Every row gives one point. The last column is the point's height on a tilted bowl or saddle (a function of degree 2), plus a little noise. Along how many of its main directions does it bend up, bend down or stay straight?

Points (16 x 4):
[[-0.23 -0.12 -0.08 -0.10]
 [ 0.11  0.81 -0.38 -0.37]
 [-0.22  0.24  0.33 -0.12]
 [ 0.33  0.39 -0.46  0.44]
 [-1.32  0.58 -0.12 -0.85]
 [ 0.53 -0.08  0.40  0.10]
 [-0.29 -0.35  0.01 -0.23]
 [-0.31  0.05 -0.16 -0.14]
 [-0.28 -0.16 -0.41 -0.39]
 [-0.16 -0.50 -0.22 -0.46]
 [ 0.01  0.01  0.14  0.05]
 [ 0.30  0.13  0.13  0.27]
 [-1.21  0.17  0.15  0.21]
 [ 0.18  0.52 -0.21  0.12]
 [ 0.27 -0.68 -0.96 -1.00]
 [-0.25  0.32 -0.63 -0.60]]
Directions: 1 up, 2 down, 0 straight

Points (18 x 4):
[[-0.05 -0.41  0.59  0.14]
 [ 0.51 -0.50  0.59 -0.03]
 [-0.16  0.23 -0.11 -0.07]
 [ 0.08 -0.67  0.52  0.13]
 [-0.42  0.00 -0.26 -0.26]
 [-1.28  0.36 -0.57 -1.65]
 [ 0.15 -0.66 -0.47  0.10]
 [-0.86 -0.49  0.04 -0.29]
 [-0.34 -0.35  0.16  0.00]
 [ 0.32 -0.16  0.32  0.09]
 [ 0.31  0.30  0.52  0.25]
 [-0.47 -0.14 -0.09 -0.19]
 [-0.40 -0.26  0.58  0.07]
 [ 0.67  0.18 -0.21  0.05]
 [-0.06 -0.10 -0.38 -0.08]
 [ 0.38  0.12  0.46  0.17]
 [-0.10 -0.45 -0.53 -0.02]
 [-0.56  0.23 -0.55 -0.58]]
Directions: 1 up, 1 down, 1 straight

Points (22 x 5):
[[-0.56  1.16 -0.24  0.31 -0.74]
 [ 0.17  0.65  0.22 -0.27  0.25]
 [ 0.22  0.01  0.45  0.07 -0.29]
 [-0.58  0.49  0.19  0.52 -0.60]
 [-0.43  0.29 -0.18 -0.03 -0.43]
 [ 0.05 -0.07  0.69  0.51 -0.21]
 [ 0.23  0.45  0.08 -0.28  0.15]
 [ 0.09  1.16  0.19 -0.06  0.66]
 [ 0.46  0.90  0.14 -0.20  0.99]
 [-0.07  0.04 -0.28  0.69 -0.21]
 [-0.48 -1.07  0.62 -0.02  0.36]
 [-0.30  0.11  0.57 -0.36 -0.53]
 [ 0.15  0.01  0.24  0.57 -0.03]
 [ 0.17 -0.63  0.26  0.02 -0.45]
 [ 0.69 -0.58  0.90  0.70 -0.36]
 [ 0.38  0.56  0.14 -0.09  0.38]
 [-0.10  0.30 -0.39 -0.64  0.03]
 [-0.26  0.34  0.42 -0.31 -0.41]
 [-0.19  0.36  0.18  0.11 -0.29]
 [ 0.44  0.05  0.01 -0.48 -0.09]
 [ 0.43 -0.48 -0.10  0.42 -0.41]
 [ 0.34  0.36  0.21  0.43  0.24]]
Directions: 2 up, 2 down, 0 straight
